Each row is a point. Examples show where two turns around zero, p and q, send a point. Write where each new point lands after one turn and then the other. Backwards means that the second turn is done in reverse. Each puzzle has new turns, and all numbers are rounded.

Turn p:
-0.6,0.8,-1.5 -> -0.1,1.1,-1.4
0.7,6.0,3.0 -> 1.4,5.3,4.0
1.3,-4.1,-1.6 -> 0.6,-4.1,-1.9
-1.4,-2.6,0.1 -> -1.9,-2.1,-0.6
Turn q:
-1.6,1.1,-4.9 -> -1.1,-2.3,-4.6
0.7,-1.0,-3.2 -> 0.6,-3.0,-1.6
-0.5,-1.1,5.0 -> -0.9,2.6,4.3
1.4,1.0,3.2 -> 1.4,2.7,2.0
Where do these land?
q, then p: 5.8,0.5,3.1 -> 5.1,-0.1,4.2
p, then q: -1.2,-1.8,1.9 -> -2.3,0.0,1.7
p, then q: -2.9,0.2,-5.4 -> -0.9,-2.6,-5.5
p, then q: 1.0,-0.3,0.1 -> 0.7,-0.4,0.7
q, then p: -2.7,1.3,0.3 -> -1.7,2.1,-1.3

Turn p:
1.0,5.1,-1.7,3.6,-3.1,3.0 -> -1.1,2.7,3.6,-1.6,-2.4,5.6
0.3,0.0,1.8,-1.0,2.3,3.2 -> -0.1,-2.5,0.2,-0.6,3.2,1.6
1.9,2.0,1.8,0.9,-1.1,2.2 -> 1.5,-0.7,2.4,-0.4,0.1,3.0
-3.2,-2.7,-1.7,-1.6,4.0,-3.8 -> -2.5,1.0,-3.3,1.5,2.2,-5.2
-0.5,-3.9,-1.8,-3.6,0.9,0.3 -> -0.2,-2.1,-4.2,-2.1,0.5,-2.5
-2.5,-1.7,2.4,-1.0,-1.1,0.9 -> -1.1,-3.7,0.5,0.8,-0.8,-1.1
-0.5,-0.5,-1.3,-3.4,1.3,-5.9 -> 0.9,2.5,-1.0,-0.4,0.6,-6.5
3.6,1.7,0.6,6.1,-3.1,0.2 -> 2.7,2.7,1.8,2.8,-3.3,5.2
Turn q:
-5.3,-0.5,1.1,-0.7,3.3,5.3 -> -6.7,0.5,-0.7,0.1,-0.9,4.8
-2.4,0.7,-0.3,0.3,1.0,-3.1 -> -1.0,0.2,-3.3,0.6,0.8,-2.1
4.4,-1.1,-2.2,5.5,-4.5,2.9 -> 5.0,1.8,5.4,5.0,0.1,1.5
2.3,-0.1,-1.2,-2.4,2.8,-3.5 -> 1.5,-1.8,-1.7,-3.3,3.3,-1.6
0.6,-0.6,-2.2,-0.3,-3.4,3.7 -> 2.4,-0.2,1.4,1.5,-2.4,3.8
1.2,3.0,2.0,-0.2,-0.1,-2.7 -> 0.7,2.0,-0.4,-2.1,-0.3,-3.5
-0.8,-1.3,2.7,-2.1,0.9,-2.5 -> -1.9,-2.4,-0.7,-1.8,-0.5,-2.7
Where do these land?
q, then p: 4.3,-0.3,-2.0,-0.1,1.0,2.7 -> 2.4,-2.6,0.6,-0.6,3.8,1.9
q, then p backwards: -3.7,4.6,-1.4,1.7,-2.4,1.2 -> 1.4,-1.0,-4.0,4.5,-0.8,-2.6
q, then p backwards: -3.9,0.4,5.7,1.3,2.2,-2.8 -> -6.7,-0.6,-2.7,-1.5,0.9,-2.6
q, then p backwards: 1.2,-3.7,-2.5,-2.1,1.8,1.5 -> 0.9,-0.4,2.5,-0.5,0.9,4.8
q, then p: 4.5,-4.7,-0.9,0.1,-1.8,1.8 -> 4.1,-4.1,-1.3,3.2,1.3,1.7
p, then q: -1.4,1.1,4.3,-2.2,-0.5,-2.2 -> -1.3,-1.9,1.5,0.0,0.8,-4.8
p, then q backwards: -0.9,2.5,-3.3,1.2,-0.2,-2.1 -> -0.9,3.7,2.2,1.5,0.5,1.3

Turn p:
-4.0,-0.5,2.4,-0.2,3.4,1.3,1.3,0.9,-2.3 -> -4.6,1.1,-0.4,-0.2,1.0,1.9,3.6,0.9,1.7
2.0,-2.4,-1.6,-1.1,-2.7,-2.9,-0.6,1.2,-2.7 -> 2.8,-4.8,0.7,-1.7,1.2,-1.0,0.7,0.6,-0.7
-0.8,-0.3,1.3,-0.3,0.2,-3.9,0.9,-0.8,1.5 -> 0.1,0.8,0.7,-1.8,-0.7,-3.6,1.4,-0.8,1.1
3.5,-1.8,-1.7,-4.9,1.2,-3.5,5.4,-1.0,-2.9 -> 5.7,-1.4,-2.5,-4.5,1.9,0.3,3.3,0.2,4.4
1.0,-0.7,-2.4,0.1,-0.6,-0.3,1.7,2.9,2.3 -> 1.7,-1.8,-2.0,2.2,-2.2,-1.3,-0.3,0.6,1.5
0.3,0.7,-0.3,5.5,1.9,2.6,-5.6,-1.5,2.7 -> -3.6,1.4,1.8,4.2,1.6,-0.4,-5.7,-2.9,-1.8
-2.6,-0.1,1.6,-5.1,1.2,2.7,-1.3,-0.5,-0.2 -> -2.5,0.6,0.5,-3.3,-2.8,4.4,0.5,-0.3,0.8
0.4,-0.7,-4.7,0.8,-3.1,-2.4,1.7,-2.9,-0.9 -> 4.2,-1.6,-2.5,-0.4,1.2,-1.8,1.4,-3.0,-3.0
-1.3,4.8,1.9,-3.1,1.4,1.7,-0.8,2.1,-1.8 -> -2.8,1.9,-1.6,-2.9,-0.9,2.5,-1.1,4.6,-0.2
1.5,0.9,3.4,8.3,-2.8,4.7,-2.7,-0.3,4.3 -> -0.9,3.7,5.2,8.4,-0.3,-0.9,-3.8,0.2,-3.5
Turn q:
2.1,0.3,1.9,3.3,0.8,1.6,0.8,-0.8,-1.4 -> 1.0,-2.1,1.2,1.7,2.4,2.0,0.5,2.1,-1.2
-3.5,3.1,-5.9,-2.0,0.0,-6.8,0.8,-0.3,-1.8 -> -1.9,1.7,1.2,2.5,-3.1,-3.6,1.6,-8.5,0.6
-1.8,-2.1,-0.6,-2.4,2.9,1.0,3.3,-1.9,8.4 -> -1.2,5.0,-2.8,-0.3,2.4,0.2,-2.7,1.1,7.7
-2.0,2.7,0.9,3.8,-2.3,2.1,1.5,6.2,-3.2 -> -3.8,-2.4,-1.0,3.8,-1.2,-2.6,2.0,3.7,-5.1
-2.7,-0.5,0.3,2.6,-0.6,0.2,-0.3,0.3,5.4 -> -2.3,0.4,-3.9,1.9,-0.6,1.7,-3.3,0.9,2.4
2.1,-0.1,-1.3,-2.0,-2.6,-4.1,-0.3,1.4,1.9 -> 2.7,0.7,-3.8,-0.5,-2.0,-1.2,1.8,-2.8,0.6
-0.5,-0.9,5.2,1.3,-1.8,3.3,-0.9,0.5,-2.9 -> 0.3,-1.8,2.1,-0.5,-1.9,2.0,-0.1,5.5,-2.7
0.9,-2.9,1.0,-1.0,3.2,-1.9,-2.2,1.0,-2.4 -> 2.9,-2.9,2.3,-1.8,-0.2,-2.9,-1.8,-0.3,0.6
2.3,-1.8,-1.7,0.0,-0.8,4.0,-0.8,-3.1,-5.1 -> -1.0,-2.4,3.9,-4.3,2.2,2.7,2.9,0.0,-1.9
1.4,2.4,-0.7,-1.1,0.9,4.2,-4.2,-2.1,-0.2 -> -0.4,1.8,1.0,-3.4,2.7,2.3,-2.5,-0.6,-3.8
1.6,-0.2,0.9,-2.5,0.2,-3.6,2.2,-1.3,1.2 -> 3.6,2.1,-0.1,0.8,-0.8,-0.5,1.6,-1.3,2.8
Where do these land?
p, then q: 3.2,-0.2,1.9,-1.1,-3.1,1.4,3.4,-1.5,3.7 -> 3.6,0.7,-3.0,1.3,1.3,2.9,2.6,1.1,-3.4
p, then q backwards: -5.4,1.0,-1.5,2.0,-0.5,2.2,-0.2,-2.6,1.2 -> -1.5,5.0,-3.2,0.4,-3.4,-0.3,-0.5,0.5,-0.1
p, then q backwards: 3.6,-4.0,-1.2,-0.3,0.8,3.3,0.4,3.7,3.8 -> -2.3,-2.3,3.2,3.8,0.9,-5.0,1.1,-2.3,1.4
q, then p: 0.9,2.1,1.1,-4.0,-2.4,-0.2,-1.6,0.5,-2.1 -> 3.1,0.4,-0.3,-3.0,1.1,1.0,0.9,3.3,-1.7
p, then q: -1.7,-3.1,0.3,-0.1,3.7,-2.3,-1.8,-0.8,-0.1 -> -0.4,2.1,1.2,0.1,-1.5,1.1,-2.5,-0.4,4.4
q, then p: -2.5,5.1,2.4,-0.2,1.5,-3.5,5.9,-0.5,-1.8 -> 0.1,4.8,1.6,3.9,2.8,-5.2,0.7,3.2,-2.3
p, then q: 1.1,1.2,-2.0,-4.1,-1.2,2.0,-1.1,-1.4,-2.9 -> -0.7,0.9,1.1,-5.3,2.1,-0.8,1.1,1.1,-1.7
q, then p: 1.6,-1.4,-2.3,2.6,1.8,-1.4,1.7,-0.2,3.4 -> -0.6,0.6,-1.7,2.2,0.0,-1.1,-1.9,-4.3,2.1
p, then q: -1.0,3.1,1.4,4.8,2.2,0.7,-1.4,0.0,0.5 -> -1.8,-0.8,1.6,3.7,-0.9,-1.2,-3.5,-1.9,-2.2
p, then q: -0.6,-2.5,2.7,3.4,-4.9,2.6,-4.1,-1.4,-7.0 -> 0.9,-3.5,7.6,0.3,0.9,-2.2,-0.5,6.8,-0.5
q, then p: 0.8,-1.3,-2.8,-3.0,2.2,-4.8,-1.2,4.2,1.3 -> 3.4,-0.9,-0.5,-3.9,0.7,-4.9,-1.5,-3.7,0.0
